Each row is a point. The points of each table are mixes of a few directions, plus a little noise. Count the directions of each table, and those that both share. Where both have some left over, give the other angles between the two spaces (their principal angles), to ten degrees, smallest first.
(in the rows, 100 means zero)

First (5 x 3):
0:  64 134 123
1: 121  80  87
2: 105  95  97
3: 143  59  73
4:  67 131 121
Second (5 x 3):
0: 129  73  82
1:  48 149 133
2: 134  68  78
3:  92 107 105
4:  97 103 102
Directions: first 1, second 1, shared 1

First:
0: 144  71  87 118
1:  96 133 113  65
2:  69 101  41  80
3: 105  99 112 105
4:  56 120 145 108
5: 129  75 102 124
Second, 8 rows:
0:  81 105 101 118
1:  77 116  64 129
2: 121 107  50  88
3: 119  82 151  73
4:  90  83 176  97
5:  99 112  55 109
6:  77 103 114 120
7: 137  92  90  65
Directions: first 3, second 2, shared 1; angles 40

First, 8 rows:
0: 105 162 167  65  52 115  66 119
1:  99  90  90 105 107  98 105  97
2:  98  75  73 114 119  94 113  93
3:  99  92  91 105 107  98 104  97
4:  96  57  54 124 133  90 123  87
5: 101 110 111  94  92 102  95 103
6:  96  51  47 128 138  88 127  85
7: 105 164 168  64  51 115  65 120
Second:
0:  99  80 117 134  69 109  88  94
1:  93 133 134  89 104 119 157  70
2: 101  78  96 122  85  99  80 104
3: 110 141  87  36 114  79  47 148
4:  96  74 110 140  83 112 118  77
5:  92 108 120 111 108 118 165  61
6:  99  70  94 132  90 101  96  93
7: 108 141  65  25 144  73  70 142
8: 102  76  77 112 103  90  79 110
Directions: first 1, second 3, shared 1

First, 10 rows:
0:  73  91 151 134   5  91  47 113 104
1: 110 105  83  93 104  98 115 110 107
2:  94 106 109 104  74  95 104 112 105
3: 110 101  82  92 120 102 110  99 102
4: 107 105  87  93 104  98 115 108 105
5: 119  93  73  99 104 100  91 105 110
6:  73  92 141 105 135 111  86  60  71
7:  94 101 106  94 132 105 109  83  88
8: 106 108  88  92 105  98 120 109 104
9: 113  98  79  94 117 101 104 100 104
Second:
0:  86  61 100 118 101  77  96 116 105
1:  91  72  98  80  83 121 112  76 101
2:  92  95  76  81 109 109  91 105  71
3:  83  76  90 110  99  91  97 105 100
4: 111 115 143 126  68 112 131  66 163
5:  98 135  84  91  99 110 100  79  97
6: 104 113  89  99 118  89  85 121  79
7: 124 109 103  97 120  35  80 104  93
8: 102 104 107 103 102 127 103 121  94
9: 110 119 109  94 100 128 105 107  96
Directions: first 3, second 5, shared 0; angles 60, 70, 80

First, 8 rows:
0: 122 116  95  79  97 124  43 110 118 136 113  95
1: 108  89 129 138  51 121 143 106  96  87 102  87
2: 102  96 102  74 122  72  82 123 111 100  93 116
3: 100 104 105 110  62  90 164  84  75 116  94 114
4:  97 106 109 157  68 130 157  60  37  86 108 103
5: 117 102 109 104 115 104  63 110  83  93 111 117
6:  74  51  45  79 145  41  85  66 134  65  80  92
7:  80 136 106  59 140 119  65 143 144 116  99  74
Second (8 x 12):
0: 131 107  70 118  56 117  97  33  36  98 112 100
1:  82  76 138 155  76 125 159 120 126 105 103  93
2:  62  64 151 147 119 101 154 154 152  98  96 107
3: 101 118  91  59 113  91  73 114 115 105  95  92
4: 108 136  76  21 128  79  40 115 115 106  91  89
5: 114 102  72  87 118  79  67  68  60  87 102 120
6: 113 115  88  92  73 115  96  80  86 107 103  87
7:  87  82 115 119 116  93 114 114 110  94  99 111
Directions: first 6, second 3, shared 2; angles 40
